Every row gives one point. Before rounding, the points of a table are all equally far from one centre. They may lie mostly on one side of it. Write the centre, to within rounding.

Points (6 x 2)
[[-0.36 -0.17]
 [ 0.44 -0.11]
 [-0.54  0.12]
 [ 0.44 -0.11]
 [ 0.55  0.06]
 [-0.12 -0.29]]
Centre: [0.01 0.27]

Points (9 x 4)
[[ 0.21 -0.09  0.42 -0.10]
 [-0.48  0.05  0.58 -0.20]
 [-0.46  0.01  0.46  0.10]
 [-0.53  0.11  0.44 -0.25]
 [-0.46  0.24  0.29 -0.27]
 [-0.24 -0.03  0.71 -0.06]
 [-0.23 -0.21  0.26  0.21]
 [-0.36  0.05  0.48 -0.49]
 [-0.23 -0.07  0.00  0.10]]
Centre: [-0.18 -0.05  0.31 -0.17]

Points (12 x 8)
[[-0.32  0.45  0.63 -0.17 -0.17 -0.10 -0.25  0.39]
 [-0.42  0.29  0.14 -0.27  0.23 -0.40  0.14  0.19]
 [ 0.01  0.49  0.17  0.12  0.01 -0.15 -0.17  0.66]
 [-0.21  0.13  0.19 -0.16  0.07 -0.17 -0.80  0.46]
 [-0.45  0.21 -0.10 -0.06  0.22  0.27 -0.28  0.08]
 [-0.07 -0.11  0.19 -0.04  0.04 -0.57 -0.39 -0.18]
 [ 0.06  0.51  0.36 -0.27 -0.11 -0.04  0.06  0.34]
 [-0.08  0.40  0.37 -0.52  0.00 -0.24 -0.03  0.29]
 [-0.20  0.29  0.28 -0.26  0.13 -0.01 -0.11  0.86]
 [-0.51  0.20  0.11 -0.35  0.03  0.01 -0.34  0.43]
 [-0.08  0.28  0.87 -0.30  0.33  0.00 -0.20  0.75]
 [ 0.12  0.44  0.38 -0.21 -0.07 -0.24 -0.10 -0.13]]
Centre: [-0.06 -0.02  0.44  0.02  0.32 -0.05 -0.19  0.24]

Points (17 x 12)
[[ 0.08  0.47 -0.37 -0.12  0.05  0.44  0.05  0.23  0.05 -0.26 -0.16  0.12]
 [-0.41 -0.02  0.05 -0.53  0.59  0.18 -0.29 -0.07 -0.14 -0.19 -0.05  0.42]
 [-0.24  0.19  0.18 -0.20  0.39  0.47 -0.24  0.48 -0.16 -0.09 -0.30  0.12]
 [-0.22 -0.04 -0.36 -0.61  0.30  0.39 -0.62 -0.16  0.03 -0.37 -0.49 -0.02]
 [ 0.10 -0.28 -0.32 -0.35  0.41  0.15 -0.17 -0.05  0.40 -0.48 -0.15 -0.14]
 [-0.22 -0.09 -0.39 -0.34  0.15  0.19 -0.62  0.01  0.12  0.33 -0.41  0.01]
 [-0.18 -0.20 -0.58 -0.43  0.26 -0.08 -0.54 -0.13  0.14 -0.09 -0.01  0.39]
 [-0.38 -0.30 -0.33 -0.47  0.51  0.12  0.06 -0.29 -0.04  0.17  0.00  0.32]
 [-0.25 -0.17 -0.41 -0.50  0.61  0.19 -0.73  0.05  0.01 -0.41  0.25  0.00]
 [ 0.19 -0.34 -0.28 -0.45  0.32  0.24 -0.37  0.66  0.13 -0.21 -0.04  0.21]
 [-0.15  0.23 -0.48 -0.33  0.34  0.51 -0.10  0.29  0.32 -0.26  0.04 -0.23]
 [-0.50 -0.07 -0.27  0.17 -0.04  0.38 -0.54  0.16 -0.11  0.31 -0.45 -0.18]
 [-0.21 -0.03 -0.67 -0.56  0.34  0.15 -0.36 -0.16 -0.04 -0.36  0.03  0.50]
 [ 0.01 -0.36 -0.30 -0.67  0.39 -0.03 -0.36 -0.01 -0.08  0.19 -0.13  0.34]
 [ 0.08  0.01 -0.24 -0.45  0.29  0.36 -0.20 -0.01  0.51 -0.28 -0.04 -0.21]
 [-0.22 -0.73 -0.19 -0.72 -0.02 -0.05  0.01  0.09  0.03 -0.24 -0.25  0.30]
 [ 0.19 -0.06 -0.38 -0.09 -0.04  0.17 -0.91  0.32 -0.02 -0.34  0.10  0.33]]
Centre: [-0.17 -0.31 -0.21 -0.24 -0.08  0.44 -0.24  0.02 -0.31 -0.20  0.12 -0.04]

Points (25 x 18)
[[-0.45 -0.51 -0.03 -0.03  0.27  0.02  0.09 -0.37 -0.65 -0.06 -0.38 -0.44
   0.37  0.13  0.41  0.18 -0.36  0.03]
 [-0.28 -0.14 -0.04 -0.11  0.18  0.27  0.06  0.06 -0.38  0.29 -0.20 -0.16
   0.53  0.42  0.05  0.02 -0.33  0.22]
 [-0.47 -0.11  0.08  0.23 -0.14 -0.19  0.00 -0.14 -0.33 -0.04 -0.23  0.06
   0.01  0.17  0.61  0.12 -0.26 -0.29]
 [-0.39 -0.16 -0.17 -0.17 -0.06 -0.07  0.00 -0.31 -0.33  0.27 -0.20 -0.54
   0.40  0.03  0.35 -0.06 -0.49 -0.02]
 [-0.31 -0.10 -0.19  0.09 -0.34 -0.01 -0.56 -0.33 -0.74 -0.25 -0.38 -0.38
   0.10  0.35  0.29 -0.36  0.09  0.41]
 [-0.12 -0.41 -0.04 -0.01  0.07 -0.08 -0.21 -0.07 -0.04 -0.25 -0.01 -0.15
   0.47  0.59 -0.15  0.26 -0.16 -0.45]
 [ 0.08  0.37 -0.20 -0.03 -0.09  0.02  0.01 -0.13 -0.52  0.03 -0.54 -0.37
   0.06  0.52  0.24  0.11 -0.37  0.29]
 [-0.13 -0.25 -0.42  0.02 -0.35  0.52 -0.36  0.00 -0.28  0.09 -0.04 -0.43
   0.29  0.50  0.62 -0.01 -0.35  0.34]
 [-0.52 -0.16  0.12 -0.03 -0.19  0.65 -0.11 -0.14 -0.58  0.10 -0.47 -0.17
   0.25  0.30  0.30  0.22 -0.29  0.29]
 [-0.15 -0.65 -0.10 -0.09  0.01  0.17 -0.18 -0.16 -0.69 -0.12 -0.37 -0.28
   0.06  0.63  0.44 -0.02 -0.42  0.17]
 [-0.48 -0.30 -0.02 -0.72  0.05  0.37 -0.38 -0.05 -0.09  0.07 -0.39 -0.17
   0.22  0.19  0.54  0.26 -0.31 -0.18]
 [ 0.10 -0.44 -0.25 -0.63  0.10 -0.02 -0.31 -0.14 -0.42 -0.05  0.04 -0.56
   0.33  0.57  0.54  0.09 -0.28  0.34]
 [-0.22 -0.32 -0.21  0.40  0.17  0.16 -0.20 -0.07 -0.44  0.24  0.05 -0.19
   0.56  0.19  0.45  0.35 -0.17  0.54]
 [ 0.04 -0.45  0.09 -0.25 -0.06  0.25  0.16 -0.28 -0.50 -0.43 -0.12 -0.46
   0.30  0.75  0.45  0.34 -0.18  0.01]
 [ 0.16  0.04 -0.22  0.10  0.34 -0.04 -0.20  0.12 -0.44 -0.17 -0.31 -0.36
   0.28  0.65  0.14 -0.32  0.04 -0.09]
 [ 0.29 -0.57 -0.13 -0.13 -0.29  0.48 -0.46  0.09 -0.35 -0.46 -0.12 -0.35
   0.12  0.36  0.14 -0.09 -0.27  0.33]
 [-0.12 -0.46  0.12 -0.43  0.07  0.30 -0.37 -0.39 -0.62  0.07 -0.28 -0.62
   0.39  0.04  0.56  0.11 -0.30  0.14]
 [-0.50 -0.51 -0.06 -0.25  0.09 -0.06 -0.42 -0.63 -0.74 -0.22  0.29 -0.39
   0.16  0.45  0.48 -0.08  0.00  0.31]
 [ 0.07 -0.31 -0.29 -0.39  0.45  0.11 -0.28 -0.30 -0.27  0.16 -0.10 -0.14
   0.42  0.50  0.62  0.04 -0.33  0.29]
 [-0.13 -0.16 -0.02 -0.11  0.08  0.36 -0.32 -0.49 -0.65 -0.29 -0.27 -0.53
   0.24  0.34  0.62 -0.20 -0.33 -0.10]
 [-0.14 -0.24 -0.02 -0.49  0.06  0.58 -0.11  0.13  0.05  0.02 -0.15 -0.28
   0.35  0.41  0.50 -0.12 -0.29  0.21]
 [ 0.04 -0.32  0.04 -0.23  0.81  0.35  0.22 -0.06 -0.44 -0.42 -0.30 -0.21
  -0.06  0.37  0.49  0.22 -0.13  0.19]
 [-0.30 -0.16 -0.11 -0.37  0.07  0.02 -0.14 -0.22 -0.34 -0.28 -0.48 -0.28
   0.43  0.15  0.35  0.32 -0.59  0.30]
 [ 0.03 -0.49 -0.20  0.04 -0.15  0.07  0.15 -0.45 -0.28  0.20 -0.57 -0.67
   0.15  0.63  0.40  0.24 -0.27 -0.03]
 [-0.07 -0.23 -0.01  0.03  0.02 -0.17 -0.18  0.15 -0.32  0.05 -0.25  0.03
   0.62  0.12  0.38  0.11 -0.20  0.08]]
Centre: [-0.17 -0.18 -0.22 -0.09  0.10  0.19 -0.26 -0.25 -0.16 -0.09 -0.08 -0.37
 -0.17  0.18  0.19  0.29  0.24  0.14]
